Each row is a point. The ring and each string are closed loops that go straight from each point to the next, and from the last back to the first. Before rounding, they use only three directions, however many columns there are. How many times does the string pass through the ring? Passing back the other way cancels.

Ring:
[[ 37  -3  21 -15]
 [ 24  15   7 -33]
 [  8  19 -11 -43]
 [-11   6 -32 -43]
 [-25  -7 -44 -25]
 [-33 -11 -41  10]
 [-18 -14 -20  29]
 [ 12 -21   5  25]
 [ 31 -20  19  10]]
String, 25 rows:
[[ 61 -11  43 -13]
 [ 61 -15  36 -29]
 [ 59 -26  26 -42]
 [ 38  23  19 -45]
 [  3  55  -2 -36]
 [-18  49 -17 -17]
 [  0   5 -14 -19]
 [ 12 -14 -14 -36]
 [ 10 -20 -28 -64]
 [-12 -14 -49 -70]
 [-45  28 -53 -27]
 [-43  32 -43  -6]
 [-15  -5 -29 -12]
 [  4 -35 -22 -18]
 [-21 -50 -45  -4]
 [ -2 -49 -27  -3]
 [  6 -29 -14  -7]
 [-25  18 -22  14]
 [-38  19 -24  45]
 [ -8 -19  -5  48]
 [ 29 -54  15  33]
 [ 42 -56  17   7]
 [ 21 -22   6   0]
 [  6   9   3   8]
 [ 20  15  19   9]]
Times through: 0

Ring (6 x 9):
[[ 30   3 -18  13 -19 -26  -2 -54   2]
 [ -2  13 -29  15 -57 -13   1 -24 -13]
 [-11   8  -8  11 -72  -6  11  -1 -18]
 [  3 -13  39   2 -51   1  20   5  -6]
 [ -5 -26  24  -5   6  42 -16 -26  22]
 [ 14 -18   2   1  18  21 -20 -53  24]]
String (28 x 9):
[[  13    3   42   10 -102  -43   50   25  -32]
 [ -27    8   -3    9  -87    6   14   18  -22]
 [ -37   17  -24   13  -97    8    9   18  -28]
 [   4   14   -6   15  -86  -32   25   -1  -27]
 [  22    8    4   14  -67  -40   25  -15  -19]
 [  16   -1    5    9  -43  -17   11  -23   -6]
 [  16   12  -10   16  -67  -36   19  -19  -19]
 [   6   22  -29   20  -82  -37   17  -16  -27]
 [  30    5    7   14  -58  -44   25  -22  -16]
 [   5    3   -6   10  -48  -10    6  -20   -8]
 [ -16    4  -19    9  -48   12   -6  -15   -6]
 [ -35   11  -32   10  -67   22   -8   -2  -13]
 [ -26   14  -16   12  -89    1   12   12  -25]
 [ -25    7   -3    9  -81    7   12   14  -20]
 [ -29    0    1    5  -65   23    3   10  -11]
 [  -2   -5   38    5  -79  -10   32   20  -19]
 [  15  -11   58    3  -72  -23   41   18  -17]
 [  31  -14   59    4  -56  -32   40    1  -11]
 [   8  -10   17    4  -32    1    6  -18    1]
 [ -13  -13   11    1  -26   30   -7  -12    7]
 [ -20  -22   31   -5  -24   43   -4    0   10]
 [   1  -30   68   -7  -29   23   17    9    7]
 [  22  -26   70   -3  -36   -6   30    3    1]
 [  29  -25   80   -2  -45  -18   40    8   -3]
 [   2  -21   58   -3  -46    9   23   11   -2]
 [   6  -18   61   -1  -60   -3   33   19   -9]
 [  26  -11   63    5  -73  -35   47   14  -18]
 [  32   -6   49    8  -72  -46   45    4  -19]]
Times through: 2
String (16 x 9):
[[-19  11  -4  11 -90  -6  18  14 -25]
 [-33  -2  -5   4 -55  33  -5   5  -6]
 [-12  -8   7   3 -38  19  -1  -9   0]
 [ 23 -13  40   4 -43 -19  25 -10  -5]
 [ 24 -26  67  -3 -30  -6  26  -4   4]
 [-23 -38  40 -12  14  73 -22 -12  30]
 [-23 -23   4  -5  11  63 -31 -28  26]
 [  4 -10   5   4 -19  11  -5 -29   7]
 [ 33 -17  17   3   6  -6  -3 -51  17]
 [ 21  -9   4   6 -11  -5  -3 -42   8]
 [-11  -6 -23   5  -9  30 -24 -38  12]
 [ 35   7 -34  16 -13 -32  -8 -68   3]
 [ 41  14 -24  19 -42 -55  12 -52 -12]
 [ 34   4   4  14 -49 -44  21 -31 -12]
 [  8   2  -5  10 -45 -11   6 -23  -7]
 [ 12  10   0  14 -74 -33  23  -9 -21]]
Times through: 1

Ring (6 x 12):
[[ 12 -18   8 -10   3  14   5   9 -27 -18  -7 -17]
 [  7 -22 -45  13 -26  32  24  14   4  10   9  25]
 [ -5 -16 -51  27 -38  35  31  13  20  29   5  44]
 [-13   4 -15  33 -34  24  36   8  16  38 -14  39]
 [-15   4  51   2   4   3   2   0 -20   1 -36 -14]
 [ -3 -10  57 -21  22   0 -16   1 -41 -29 -30 -42]]
String:
[[ -3 -17  -8   4 -11  21   8   8  -7   1  -8   5]
 [ -8 -28 -22   1 -11  27  -3   8  -3  -5  -3   6]
 [ -1 -32 -66  17 -33  40  18  14  16  14  15  36]
 [  6 -21 -85  35 -51  44  47  19  29  37  21  60]
 [  7  -7 -50  31 -40  32  47  16  16  34   7  45]
 [  1  -8 -33  25 -32  28  35  12  10  27   0  34]
 [  2  -3 -76  50 -61  41  64  18  37  58  13  74]
 [-13  -4 -70  52 -60  42  53  14  43  61   5  77]
 [-20  -5 -31  34 -38  30  28   8  24  39  -9  46]
 [-20  -9   1  14 -16  20   6   4   4  14 -19  15]
 [ -6  -5  -3  16 -18  19  21   8   0  16 -13  16]
 [ -4  13 -16  40 -40  23  54  11  17  48 -12  46]
 [ -8  22  -1  43 -39  18  57   9  16  54 -20  46]
 [-22  14  39  21 -12   8  19   0  -2  26 -37  11]
 [-26  -3  50  -2   7   5 -13  -3 -17  -4 -38 -17]
 [ -9  -8  16   4  -5  14   5   5 -12   2 -20  -2]
 [ -6   1  30   5  -3   9  12   4 -16   4 -25  -5]
 [ -3   2  34   3  -1   7  13   4 -20   2 -25  -9]
 [-12  -9  41  -8   9   7 -10   1 -24 -13 -29 -22]
 [-17 -13  60 -20  23   1 -28  -2 -35 -28 -36 -41]
 [ -9 -11  92 -37  42 -10 -38  -4 -57 -48 -44 -69]
 [  1 -12  85 -39  42  -9 -32  -1 -61 -52 -37 -71]
 [ -8 -20  60 -31  32   0 -35  -1 -45 -43 -31 -54]
 [ -8 -19  34 -17  15   8 -19   2 -29 -25 -23 -30]
 [  3 -11   5   2  -6  16  12   8 -15  -2 -11  -3]
 [ 19 -12 -10   1 -10  18  25  13 -18  -3   0   0]
 [ 29 -21 -28  -2 -12  23  28  17 -19  -9  11   0]
 [ 14 -27 -24  -5  -8  24  11  13 -15 -12   6  -2]
 [ -5 -28  -6  -7  -1  21  -9   7 -14 -15  -7  -8]]
Times through: 2
String:
[[ -5  -5 -24  25 -30  26  32  10  11  28  -6  33]
 [ -6  -5 -13  21 -24  23  27   9   5  22 -10  25]
 [ -3   5 -27  37 -40  26  49  12  17  43  -6  46]
 [ -5  22 -32  58 -57  27  74  13  32  71  -9  70]
 [-17  16   7  36 -31  17  40   5  13  44 -25  36]
 [-23   4  36  13  -7   9   6   0  -6  14 -34   3]
 [-16  -9  26   1   0  12  -4   2 -13  -2 -25  -8]
 [ -7  -2  20   7  -7  12  12   5 -12   6 -22   0]
 [ -5  10  50   5   2   2  15   3 -23   5 -33 -12]
 [-15   4  89 -18  27  -9 -18  -4 -43 -23 -48 -47]
 [-21  -6 111 -36  47 -14 -46  -9 -57 -47 -55 -73]
 [-15 -13  57 -20  22   2 -26  -2 -35 -28 -34 -40]
 [ -9 -15  76 -33  36  -5 -35  -3 -50 -44 -38 -60]
 [ -7 -21  72 -38  39  -4 -41  -2 -53 -51 -35 -64]
 [ -7 -18  31 -14  12   9 -15   3 -27 -22 -22 -27]
 [  4 -11   6   0  -5  15  11   8 -17  -4 -11  -5]
 [ 19 -13 -11   1 -10  19  26  13 -18  -3   1   0]
 [ 35 -17 -41   6 -21  26  42  20 -14   2  17  13]
 [ 20 -26 -38   0 -15  28  21  16 -11  -6  12   7]
 [ -2 -29 -16  -4  -6  24  -4   9 -10 -12  -2  -2]
 [ -7 -15   2   3  -7  18   3   6  -9  -1 -13   1]
 [  5 -12 -33  18 -27  27  31  13   4  17   2  26]
 [ 12 -13 -72  34 -48  39  54  19  22  37  18  55]
 [  0 -20 -86  39 -54  46  45  17  34  42  19  66]
 [ -5 -15 -90  47 -61  47  51  17  42  53  17  77]
 [  3  -2 -67  46 -56  38  62  17  31  53  10  67]]
Times through: 3

Ring:
[[ -3  17  27  -5  56  33   2   6 -59  -9  -5  24 -20 -11]
 [ -2  29  31 -10  37  35  -1 -11 -69  16   1  19 -23  12]
 [ 16  13  18   3   4   7 -14 -25 -63  47   3  -2 -16  39]
 [ 31 -15  -2  22 -10 -26 -16 -24 -43  51   1 -17  -4  39]
 [ 31 -24 -14  30  -9 -48  10 -22 -16  36   6 -18   6  23]
 [ 13  -9 -13  23  16 -47  56 -16   7  -2  16   0   9 -12]
 [  2  -5  -2  15  47 -22  50   4  -3 -28   7  15   3 -34]
 [  0  -4  11   8  64   8  21  17 -30 -32  -5  22  -8 -35]]
String:
[[ 15  17  12   4  -7  -8   8 -35 -48  49  12  -4 -11  39]
 [ 17  -3   5  14  13 -13   4 -15 -38  24   3  -2  -6  16]
 [ 31 -29  -4  27  11 -22 -23  -4 -40  28  -9 -12  -3  19]
 [ 48 -50 -17  41 -12 -45 -41 -10 -36  50 -12 -30   3  37]
 [ 46 -39 -22  40 -31 -64 -11 -29 -19  60   3 -33   9  45]
 [ 23  -2 -10  21 -18 -50  36 -38 -10  41  19 -14   6  28]
 [ 16  -1  -4  17   3 -34  33 -25 -15  23  14  -4   2  13]
 [ 16  -7   1  16  20 -19  15 -10 -27  12   3   1  -3   4]
 [ 32 -42 -19  38  13 -50   5  -1  -9  10  -4 -14   9   0]
 [ 20 -20 -27  34   1 -76  72 -23  30   1  22  -9  20 -11]
 [  5   3 -19  21  10 -65  99 -27  33 -10  31   3  17 -21]
 [ -1  12  -7  12  22 -43  88 -22  16 -13  27  11   9 -22]
 [  4   9   4   8  26 -17  44 -15 -17   0  13  10  -2  -7]
 [ 16 -20  -3  22  35 -20  11   5 -22  -6  -4   3  -1 -13]
 [ 16 -31  -7  27  49 -22  12  18 -14 -24  -8   6   2 -30]
 [  0 -16  -2  18  69 -15  44  22  -3 -51  -2  21   2 -54]
 [ -7  -2   6   9  73  -1  47  20 -11 -51   1  28  -3 -54]
 [-10  24  16  -3  50   5  53  -5 -23 -22  12  25  -9 -26]
 [ -1  12  13   3  42   3  31  -4 -31  -9   6  17  -9 -14]
 [ 13 -18   7  16  50   4  -9  16 -42 -12 -13  10  -9 -16]
 [  9 -21  15  13  70  23 -26  31 -55 -24 -22  17 -15 -26]
 [-11  18  37 -12  86  59 -10  26 -73 -32 -15  37 -27 -30]
 [-15  39  39 -19  61  50  13   0 -67 -10   1  33 -26 -11]
 [-10  41  30 -15  38  28  29 -17 -53   6  11  24 -20   2]
 [  0  24  22  -5  32  17  15 -13 -51  11   6  16 -16   6]
 [-16  65  42 -28  28  43  32 -33 -68  24  19  27 -27  20]
 [ -9  58  44 -26  22  48   6 -32 -83  38  12  21 -31  33]
 [  9  26  31  -8  16  33 -24 -21 -82  44  -1   7 -25  38]
 [ 19   5  20   4  12  16 -33 -15 -73  44  -6  -1 -19  36]
 [ 18  26  27  -5 -11  19 -29 -38 -83  72   5  -5 -23  63]
 [ 12  34  22  -6 -16   5   4 -47 -63  66  16  -3 -17  56]]
Times through: 4
String (22 x 14):
[[ -9  68  43 -28   6  39  21 -47 -77  51  22  18 -29  45]
 [ 11  11  13   5  16   0   8 -18 -46  25   5   4 -11  17]
 [ 28 -15   6  18   6  -6 -33 -12 -58  42  -8 -10 -10  33]
 [ 42 -24   0  25 -20 -21 -50 -24 -61  71  -8 -26  -8  59]
 [ 48 -37 -11  35 -27 -40 -43 -25 -46  70  -6 -32  -1  57]
 [ 44 -29 -17  34 -34 -56 -12 -34 -26  66   5 -31   6  52]
 [ 23  -5  -8  21 -11 -42  27 -32 -16  38  15 -12   3  26]
 [ 40 -36 -31  42 -27 -81  27 -31   9  41  13 -29  18  26]
 [ 32 -39 -21  37   6 -54  11  -7  -5  15   0 -15  10   4]
 [ 11   0   1  14  19 -22  30 -14 -20   8   9   3  -1   0]
 [  1  19   1   7  17 -28  69 -26  -3   1  24  10   2  -7]
 [  5   6   0  11  27 -24  50 -13  -9  -5  14   9   1 -13]
 [ 14 -12   0  18  32 -16  14   0 -25  -1  -1   4  -3  -8]
 [ 11 -25  -5  23  55 -19  21  18 -12 -31  -6  11   2 -36]
 [  2   6   8   7  40  -6  34  -3 -24 -10   6  15  -6 -16]
 [-10  14  16   0  65  12  43   9 -26 -36   4  29  -9 -38]
 [ -4  -6  20   4  86  30   3  33 -45 -46 -16  30 -15 -46]
 [  5 -14  19   8  75  30 -24  31 -58 -28 -22  21 -17 -28]
 [ 11 -10  14  10  49  15 -17  13 -53  -4 -13  12 -14  -8]
 [-11  35  44 -20  63  63 -13   5 -86  -2  -7  32 -32  -2]
 [  1  22  35 -10  44  45 -23  -2 -82  15  -8  19 -27  13]
 [ -1  40  39 -17  27  46 -14 -20 -85  34   2  17 -29  30]]
Times through: 0

Ring:
[[ 10  -3   0  37   4  42  58  14 -48  42 -23  10 -17  10]
 [ 18  -2  13 -26   1 -17  30  -4 -25   4   1   9  36  -5]
 [ 21 -22  37 -43 -15 -45 -18  -7   9 -16  26   7  60 -28]
 [  7 -41  42  -8 -29 -21 -40   0  26  -2  33   7  52 -34]
 [-12 -40  22  52 -28  39 -11  11   6  35  13  10  16 -14]
 [ -8 -25   7  75 -14  67  30  21 -26  55 -12  10 -21   3]]
String:
[[-29 -40   8  81 -31  71   1  14   1  55   7  11   8  -2]
 [-38 -24  -9  62 -23  66  22   1  -9  52   5  14  30  12]
 [-24 -15  -4  26 -16  34  22  -5 -11  34   8  13  43   7]
 [-29 -14 -10  44 -14  53  33  -1 -19  45   1  14  30  13]
 [  4 -21  14  38 -11  33  21  13 -20  34  -4   9   0  -5]
 [ 28 -24  25  71  -4  53  36  36 -40  49 -27   5 -62  -9]
 [ 17 -22  22  34  -8  25  21  18 -23  30  -8   7 -12 -10]
 [-11  -9  -4  26  -7  35  37   1 -26  35  -4  12  23   9]
 [-26  -2 -17  17  -7  35  43 -11 -24  35   1  15  49  18]
 [ 22 -17  22  23  -4  17  26  16 -28  25 -10   7 -10 -10]
 [ 51 -12  33  21   7  10  39  29 -46  22 -26   4 -47 -15]
 [ 33   7   9  -6  14   2  60   9 -52  18 -23   8  -8   3]
 [  1  12  -9 -26   7  -3  54 -14 -37  13  -4  13  50  13]
 [ 34   9  14 -50  12 -37  42  -6 -37  -7  -5   8  34  -5]
 [ 60 -11  46 -42   5 -49  11  11 -23 -15  -2   3   4 -30]
 [ 34 -18  36 -22  -6 -27   3   6 -12  -3   7   6  20 -24]
 [  0 -13  13 -17 -11 -10   8  -9  -5   6  15  11  56  -8]
 [  6 -18  20 -14 -13 -12   1  -5  -3   5  16   9  48 -13]
 [ 35 -30  47  -8 -14 -23 -15  12  -1  -1  11   5  12 -33]
 [ 48 -41  68 -40 -21 -61 -49   8  22 -26  29   2  33 -53]
 [ 24 -42  58 -47 -29 -62 -60  -6  37 -29  45   6  72 -48]
 [ 41 -54  74 -23 -31 -52 -66  12  35 -22  36   2  31 -59]
 [ 31 -44  56   5 -24 -18 -35  16  14   0  19   4  11 -41]
 [ 11 -29  29  14 -17   5  -4   8  -3  16  10   8  19 -19]
 [-25 -23   5  10 -23  16  -1 -11   6  21  22  13  65  -3]
 [-25 -46  23  32 -38  22 -34  -1  28  23  33  11  54 -19]
 [-11 -55  36  60 -39  37 -37  16  23  33  23   8  14 -27]
 [  6 -55  42  76 -33  46 -25  30   9  40   8   6 -23 -29]]
Times through: 0
